Each row is a point. Each copy is the shape, with its points in the same order, turned, moved and blurred by noise. Say if it was mirrored as well.
In the rows, 128 means zero.

Shape (7 x 3):
[[148 151 104]
 [ 83 122  94]
 [175 147 161]
 [ 86 156  94]
 [129  85 167]
 [ 96 102  71]
 [144 124 142]]
Copy 1 (7 x 3):
[[121 174 114]
 [116 106  95]
 [142 188 172]
 [ 87 125  98]
 [175 119 166]
 [137 113  71]
 [146 155 147]]
Copy 1 is: only turned
Copy 2 (7 x 3):
[[162 131  85]
 [137  69 105]
 [153 185 119]
 [170  66 108]
 [ 86 136 138]
 [123  62  66]
 [125 148 119]]
Copy 2 is: mirrored

Shape (8 x 3):
[[160 121 178]
 [152 122 112]
 [110 108 102]
 [133  78  99]
 [155 107  81]
 [ 76 163 118]
 [153 173 161]
 [ 80 145  83]]
Copy 1 (8 x 3):
[[ 76 124  98]
 [152 114 121]
 [150 102 161]
 [155  76 147]
 [175  99 111]
 [136 179 185]
 [107 173  92]
 [187 151 174]]
Copy 1 is: mirrored
Copy 2 (8 x 3):
[[158 157 169]
 [146 113 122]
 [105  95 128]
 [135  70 137]
 [148  81 104]
 [ 70 144 108]
 [150 186 119]
 [ 68 109  94]]
Copy 2 is: only turned

Shape (8 x 4):
[[141 113  85 100]
 [147  97 139  98]
 [144 114  96  93]
 [ 94 112 129 111]
 [122 128 173  81]
 [ 99 143 137 198]
 [150 170 132 199]
 [141 130  88  69]]
Copy 1 (8 x 4):
[[120 136 149  98]
 [152 105 125 112]
 [125 129 144  98]
 [110 119 109 140]
 [153 128  63 122]
 [151 145 139 228]
 [183 170 157 207]
 [112 152 125  82]]
Copy 1 is: mirrored
Copy 2 (8 x 4):
[[ 91 125 120  96]
 [101  73 141 116]
 [ 97 118 122  91]
 [ 75 120 166 138]
 [107  88 192 126]
 [122 145 137 218]
 [176 140 120 194]
 [ 99 128 143  79]]
Copy 2 is: only turned
Copy 3 (8 x 4):
[[127  97 111  96]
 [126 110 168  85]
 [130 106 125  84]
 [ 97 145 144 102]
 [138 156 173  72]
 [122 160 159 193]
 [177 136 147 199]
 [136 113 102  66]]
Copy 3 is: only turned

Shape (10 x 6):
[[169 101  67 110 159 113]
 [121  91 141 141 114 125]
 [109 152 176  80 138 152]
 [135 142  73 158 139 149]
 [137 157 165 155 112 100]
 [159 120 130 197 140 158]
 [ 99 120 170 107 157 142]
 [170 145  35 165 110 134]
 [ 95  94 172 163 132 101]
 [124 111 115 178 154 102]]
Copy 1 (10 x 6):
[[149 119  59 108 168 136]
 [134 101 144 160 146 152]
 [157 125 196  99 155 100]
 [181 113  95 117 102 152]
 [166 136 154 178 124  98]
 [213  98 122 167 127 167]
 [153  84 177 117 160 110]
 [176 150  52 128  92 171]
 [135  71 161 185 141 119]
 [164  78 100 169 123 124]]
Copy 1 is: mirrored
Copy 2 (10 x 6):
[[143  37  67 138 115 117]
 [124 111 132 160 124 147]
 [117 122 137  65 172 134]
 [145 109  54 121  94 149]
 [145 155 115 139 149  93]
 [190 145  97 152 112 162]
 [112 111 120 107 172 156]
 [163  96  44 134  41 114]
 [111 141 131 186 155 154]
 [143 123  76 178 132 145]]
Copy 2 is: only turned
Copy 3 (10 x 6):
[[172 124  92 130 161  97]
 [111 102 162 144 137 113]
 [ 77 146 158  76 148 149]
 [114 139  78 176 123 123]
 [103 166 184 143 115 103]
 [127 130 139 185 130 163]
 [ 81 123 167 107 173 134]
 [148 133  57 185  94 103]
 [ 83 115 197 162 151 101]
 [113 135 142 186 170  91]]
Copy 3 is: only turned

Shape (9 x 6):
[[108 164 139 140 100 118]
 [ 50 156 119 165 141  72]
 [169  87 157 111 141  82]
 [114 101  84 131 194  93]
 [132 168 140 118 119 167]
 [164 138  75 128 105 160]
 [169 123 131  81  98 155]
 [134 149 130  72  96 143]
 [116  68 177  93 120 123]]
Copy 1 (9 x 6):
[[ 90 167 121 106 145 115]
 [ 48 147  88 167 165  86]
 [198 127 124 121 173  71]
 [125  65  87 167 158  95]
 [112 155 119  96 124 160]
 [123  93 146  87 102 125]
 [171 139 123  81 103 128]
 [131 151  99  82  88 127]
 [192 168 118 161 128 111]]
Copy 1 is: mirrored
Copy 2 (9 x 6):
[[105 136 151  90 133 150]
 [ 79 139  77  68 131 187]
 [139  73 102 136  97  90]
 [ 93 118  48 143 152 140]
 [118 129 169 102 178 112]
 [130 167 153 170 161 109]
 [147 100 173 161 158 110]
 [120  94 178 135 163 141]
 [169  50 103 118 140 134]]
Copy 2 is: mirrored
Copy 3 (9 x 6):
[[123 148 129 102 104 100]
 [ 74 124 104 167 134  73]
 [187  91  80 133  88 136]
 [153  96  67 173 170 134]
 [132 135 138  72 135 131]
 [174 183  99 107 153 142]
 [211 142 141  91 116 140]
 [187 132 154  86 121 108]
 [182  85 150 149  89 139]]
Copy 3 is: mirrored

Shape (13 x 8):
[[145 131 177  81 142  98  82 114]
 [182 164  61  96 121 176 162 143]
 [137  98 156 103 156 110 119 115]
 [142 129  51  93 138 106 167 152]
 [138 155 183 109 107  87 114 120]
 [114 161  67 112 155 152 178 112]
 [133 132  59  87 105 178 153 126]
 [ 95 140 167 105 112  89  86 167]
 [123 107 183 121 111 116 128 179]
 [138  85  56 182 115  80 161 124]
 [123 126 149 104 118 117  84 112]
 [135  97 112 175 106 101 169 151]
 [141 145 174 126 156 124  62 145]]
Copy 1 (13 x 8):
[[113 122 116 107 198 126 116  85]
 [131 170  76 116  50 182 112 148]
 [144 112 102 140 164 119 134 110]
 [137 121  75 103  46 111 130 119]
 [100 132 161 104 169 123 125 114]
 [133 156  90 124  68 148 187 151]
 [143 158  93 143  46 167 139 100]
 [ 76 132 151 130 150  86 129  82]
 [ 88 102 153 170 135 101  99 118]
 [209 148 129 137  64  58 128 150]
 [128 154 129 129 162 117 121  82]
 [165 133 155 157  79  82 104 160]
 [ 93 163 108 143 194 109 106 117]]
Copy 1 is: only turned
Copy 2 (13 x 8):
[[153 155 195  83 152 100 122 147]
 [128 102  92 137 143 191  80 211]
 [122 136 169  82 136 125 154 148]
 [109  88  67  87 166 138 122 176]
 [144 167 162 119 144  72 125 154]
 [102 118  83 128 184 187 111 148]
 [116 111  85 107 110 194  87 157]
 [107 120 171 113 127  59 109 111]
 [ 97 112 175 132  88  87 139 165]
 [152  79  48 122 138 121 195 153]
 [154 139 165  97 121 118 119 120]
 [113  90  89 141 113 106 184 160]
 [159 106 215 125 145 109 119 140]]
Copy 2 is: only turned
Copy 3 (13 x 8):
[[130  73 127  90 156 137 102 194]
 [100 127  90 129  59 169  71  91]
 [136  78 129 101 155 116 125 143]
 [123 109  38 136 104 135 112  93]
 [111 125 123  85 143 109 126 202]
 [ 98 135  85 135 134 155  75  72]
 [106 125  96 152  92 199  99  97]
 [101  99 110 146 163 111 127 211]
 [ 82  87 137 137 131  97 163 173]
 [170 152  78 147 115  81 151  80]
 [142 100 134 124 150 144 110 179]
 [130 153 111 139 111  78 165 106]
 [122  75 153 133 132  98  78 190]]
Copy 3 is: mirrored

Shape (15 x 9):
[[112 117 144 135 101 167 133 188 193]
 [133 120  90 125  94 148  81 121 132]
 [211 134 164 119 145 140 124 169 181]
 [185 120 152 211 105  83 114 205 116]
 [150 105  85 128 118  53 137 109 141]
 [110 104 198 124  88  78 130 164 133]
 [125 194 111 132 105  85 110  91 148]
 [115 122 167 183 146 136  75  96 122]
 [147 177  93 132  82 168 122  87 124]
 [110 150 191 130 168 137 125 106 111]
 [150 109 131 147  80 122 104 145 134]
 [113 108 138 126 138 156  86 118 112]
 [132 102  91 130  88 173 116  91 111]
 [133 148  88 127 109 142  95 106 111]
 [203 128 127 132 135 156  96 113 233]]
Copy 1 (15 x 9):
[[104 165  97 154 112 115 178 190 194]
 [112 141  78 120 169 107 105 141 139]
 [176 190 132 123  72 142 114 173 174]
 [218 133  89 196  79  96 156 146 121]
 [186  80  81  80 133 120 131 109 152]
 [156  82 147 148  85  62 144 162 175]
 [134 142 123 101 121  87 124  64 151]
 [117 113 116 205 118 119  79 100 171]
 [123 186 131 125 199 106 117 103 137]
 [109 111 190 165 105 146 106 114 158]
 [157 133  93 149 141  90 130 149 158]
 [ 98 110 114 158 149 120  89 145 153]
 [123 134 104 134 214 115 104 142 153]
 [116 145  99 118 176 117 106 117 121]
 [153 213  89 101 106 156  89 142 208]]
Copy 1 is: mirrored
Copy 2 (15 x 9):
[[101  51 154  88 136 115 169 133 102]
 [138  76  89  93 108 126  99  84 105]
 [147 109 178  65 191 107 111 149 101]
 [111 106 157 178 157 105  94 166  39]
 [197 117 123 138  87  60 103 122 112]
 [121  98 197 135  67 131 118 172 122]
 [119 167 112 102  76  82 117  93 110]
 [ 87 118 129 156 135 143  85  97 160]
 [140 131 101  93 106 142 133  47  84]
 [115 159 154 126 127 161 135 122 177]
 [134  83 137 121 109 121  97 119  84]
 [130  97 109 114 123 162 108 121 154]
 [165  74 108 118 108 154 121  52 113]
 [148 123  79 108 105 141 113  82 114]
 [135  88 160  43 189  61  89  83 120]]
Copy 2 is: mirrored
Copy 3 (15 x 9):
[[121 105 133  85 114 206 116 160 156]
 [168 125 106 123 171 152 132 106 164]
 [151 176 100  67 124 178 101 172  79]
 [143 145  93 183 114 165  40 183 101]
 [130 117  36 133 125 106 115 105 124]
 [142  72 132 133  80 124 114 172 101]
 [147 174  87 131 103  97 162 135 170]
 [131 157 183 146 131 117  93  99 129]
 [160 170 106 146 156 168 187 108 154]
 [106 154 180 124 129 107 148 147 100]
 [168 118 107 136 130 161 113 132 130]
 [137 119 160 121 172 129 122 113 132]
 [152 115 112 141 179 166 159  73 134]
 [155 145 109 142 176 127 154 115 155]
 [163 194  92  38 121 187 100 104 127]]
Copy 3 is: mirrored
